Every row gives one point. Two turns around zero, p and q, are shown by what they do to some points. Where does a point land after both, in the order given? Backwards means that the second turn is done in reverse. Each puzzle has new turns, and all numbers are rounded.
(in the rows, 128 means zero)

Turn p:
[ 90 159] => [166 160]
[141  93] => [ 91 122]
[154 132] => [127 102]
Turn q:
[136 139] => [140 134]
[185 130] => [179 103]
[106 112] => [101 124]
[ 85 132] => [ 92 152]
Where do these land?
q, then p: [143  71] => [ 74 152]
p, then q: [146 165] => [145  91]
p, then q backwards: [152 136] => [143 108]
q, then p: [105 128] => [142 146]
p, then q: [ 95 140] => [158 146]

Turn p:
[135 101 146 134] => [ 99 134 138 115]
[ 89  73  96 169] => [ 71 134  66 138]
[130 118 104 146] => [113 111 110 142]
[144 117 126  86] => [140 110 135  88]
[128 171 102 131] => [165 113 121 158]
[129 156 165  79] => [172 150 161  96]
[143 159 156 152] => [133 141 165 159]
Turn q:
[155 157  77 133] => [108  68 126 143]
[104 122 145 142] => [118 154 133 110]
[ 89 136 140  59] => [180 131  84  86]
[142  95 134 159] => [120 146 167 146]
[149 130 143 146] => [114 140 130 154]
Where do these land?
p, then q: [152 108 143 160] => [118 161 129  96]
p, then q: [140 119  77 146] => [131 121 181 112]
p, then q: [ 60 144 119 149] => [ 79  74 122 132]
q, then p backwards: [151 107 152  60] => [ 96 192 104 106]
q, then p: [128 147 149 136] => [142 127 108 144]
q, then p: [125 121 151  96] => [140  94 142 139]
q, then p backwards: [141 150 105 149] => [151 108 113 150]

Turn p:
[108 109 156 112 112 105 111  80] => [121  76 125  95 136 150 101 133]
[129 113 124 141 144 131 162 173] => [106 145 146 145 116  92 159 121]
[ 84 148 124 129 135 124 106 150] => [124 148  97  96 107 123 132 106]
[106 128  89 109 123 152 144 129] => [131 145 123 116 154 142 170 116]
[181 131 131 125 185 141 146 138] => [ 96 157 135 191 146 116 111 136]
[129 109 113 154 100 192  95 136] => [143 161 141 116  98 171 158 173]
[140 193 175 142 170 156 172 116] => [114 188 163 126 165  95  66 120]
[133 118 129  91  84  75 118 131] => [158  66  96 124 133 106 136 133]
[141 104 110 149  98  76  99 100] => [160  68 127 143  97 155 122 113]
Turn q:
[ 73 123 168 133 111 148  77 156] => [103 125 154 164 195 161 107 124]
[114 189 109 137 162 115  79 140] => [143 119 100 143 179  72  96 114]
[106 110 102 135 118 131 178 126] => [116 122  97  97 102 165 126 132]
[169 123  88 146 108 134  93 140] => [137 128 105 177 112 106 135 168]
[158 109 134 105 194 119 145  99] => [136 131 137  83 122  91 188 113]
[125 107 174 154  95 143 126  99] => [149 151 158 153 125 178 139 111]
[154 154 101  68 170 132 164  97] => [159 101 135  56 108  83 140 142]
[108 115 160 162  94 149 133 154] => [109 163 136 151 138 177 109 131]
[140 143 127 136 104 113 127 166] => [105 141 127 149 112 116  95 136]
[134 108 117 105 123  96 158 102] => [126 100 132 107  85 131 144 110]
Where do these land?
p, then q: [129 123  83  94 131 102 165 150] => [136 136  90  94  98 131 157  93]
p, then q backwards: [ 58 102 148 152 121 122  92 114] => [107 110 118  98 124 109 205 121]
q, then p backwards: [146 158 100 128 157 148 139 117] => [120 158 142 107  93 130 119 152]
p, then q: [146 154 122  73 133  91 148 169] => [116 112  70 128  99  94 150  91]
p, then q: [151 133 114  77 126 109 148 112] => [116 139  92 116 135 109 174 118]
q, then p: [153 138 136 143 139 109 132 103] => [157 110 142 141 144 127 110 123]
q, then p: [ 82  90 178 148 145 160  94 134] => [ 71 186 157 120 148 134 102 111]
q, then p: [157 129 133 131 119 137 182 126] => [170 132 109 110 150 110 132 153]
q, then p backwards: [154 163 120 136  93 165 127 108] => [168 158 136 147  92 141 103 124]
p, then q backwards: [ 92  56 152 168 127 139  52 140] => [142  69  90 102  79 116 207 139]
p, then q: [139 162 123 158 117 126 129 136] => [154 140 143 151 111 106 119 123]

Turn p:
[150 155 109 138 119 116 131 139 152 147 133] => [135 133 123 114 151 153 102 126 105 126 145]
[143 122 105 114 121 112 127 116  31 117 126] => [144 107 132  87  71  90 162 171 105 113 140]
[123 121 133 137 113 149 113 124  86 127 147] => [155 131 120 110 111 106 154 134 150 127 140]
[130 124 128 107 175 168 144 132 123 119 136] => [160 126 162 160 111 130 135 113 129 110 104]
[137 118 136 109 126 117  98 125 138 146 126] => [126 104 109 124 130 153 136 129 131 145 118]
[134 156 145 117 125 144 146 120 123 132 115] => [130 136 127 129 117 120 133  92 105 125 131]
[127 118 143 134 114 110 150 158 121 124 111] => [107 138 122 113 149 107 135 134 115 114 106]
[ 81 130 152 136 136 123 144 132 150 127 141] => [121 139 114 167 149  99 111 120 142 137 119]
[131 133 127 130 131 127  71 128 147 112 122] => [122 134 121 141 133 169 154 143 139 156 141]
[122 119  98 132 117 113 133 131 148 142 111] => [104 121 118 125 136 145 104 140 130 107 135]
[138 123 107 143 133 140 124 121 150 143 113] => [123 138 129 124 122 161 108 124 139 116 130]
[121 125 137 122 111 127 136 123 151 108 144] => [115 120 142 135 151 117 127 115 140 141 139]
[127 121 143 145 144 119 147 115 143 120 139] => [123 139 145 134 131 115 104 125 135 147 114]
Turn q:
[112 111 121 106 134 140 112 120  99 103 123] => [118 124 126 138 138 144 123 157 147 119 162]
[150 161 144 135 110 149 129 114 144 120 120] => [135 128 146 150 128 107 119 125 150 141  94]
[137 141 114 130 111 122 154 108 144 139 117] => [154 115 115 130 123 106 125 103 138 127 117]
[132 136 148 135 135 131 138 118 171 113 124] => [115 131 128 157 140 107 127 104 120 147 114]
[114 147 147 116 126 157 148 150 152 151 138] => [144 141 167 140 119 112 160 111 116 140 129]
[156 145 124 144 139 149 145 115 146 143 106] => [139 153 127 126 122  89 114 111 143 138 112]
[105 146 140 103 150 119 105 126 100 115 123] => [118 139 118 157 107 154 139 161 133 121 141]
[102 110 140 133 131 108 122 148  90 107 120] => [126 137 118 127 139 184 125 141 124 129 145]
[124 102 126 153 129 112 134 126 120 138 166] => [112 113 136 102 121 145 110 107 102 112 134]
[138 131  85 146 116 130 116 128 143 141 122] => [135 109 115  94 121 102 122 133 132 149 123]
[108 101 156 113 127 112 106 133 105 136 123] => [105 134 124 125 134 169 155 132 137 109 137]
[157 104  91 122 127 109 127 151 123 129 156] => [134 110 120  91 144 117 119 149  93 105 129]
Where do these land?
q, then p: [115 149 167 129  99 102 138 103 120 126 143] => [101 159 142 113 107 134 133 106 167 123 131]
p, then q: [ 84 102  87 119 139 130 139 116 112 147 127] => [112  95 121 113 169 141 119 138 110 163 118]
p, then q backwards: [146 136 137 129 110 127 144 124 142  91 146] => [121 106 133 136 123 167 134 143 149 127 137]
p, then q: [139 129 144 108  91 102 118 141 134 104 138] => [129 148 122 127 116 134 139 110 104 100 165]
p, then q: [126 138 127 125 111 118 107 121 132 131 150] => [122 127 135 108 121 112 131 126 110 112 136]
p, then q: [110  88 124 151 146 155 124 117 122 150 123] => [129 109 118 135 153 101 140 128 136 168 105]
p, then q: [146 140 134 117 135 138 118 118 139 116  95] => [141 126 152 137 117 136 122 111 156 129 141]
q, then p: [128 110  88 135 151 134 126 132  90 142 124] => [152  92 136 134 158 135 153 131 117 131 152]
p, then q backwards: [170 131 125 129 138 147 141 140 142 154 101] => [138 117 154 156 120 100 146 141 104 147 145]
q, then p: [135 108 118 135 174 129 125 139 107 147 107] => [150 113 127 149 141 125 136 128  96 126 169]
q, then p backwards: [124 140 138 118 121  96 128 125 153 111 158] => [121 137 133  82 147 112 134 135 133 134 114]
p, then q backwards: [132 148 152 135 114 138 138 155 153 116 108] => [135  98 163 131 142 122 141 143 148 130 117]
q, then p: [103 137 115 149 118 119 120 120 126 123 142] => [131 112 113 113 126 131 134 121 159 118 128]
p, then q backwards: [135 136 136 113 145 156 127 141 121 134 130] => [126 142 142 117 114 116 153 135 128 141 129]
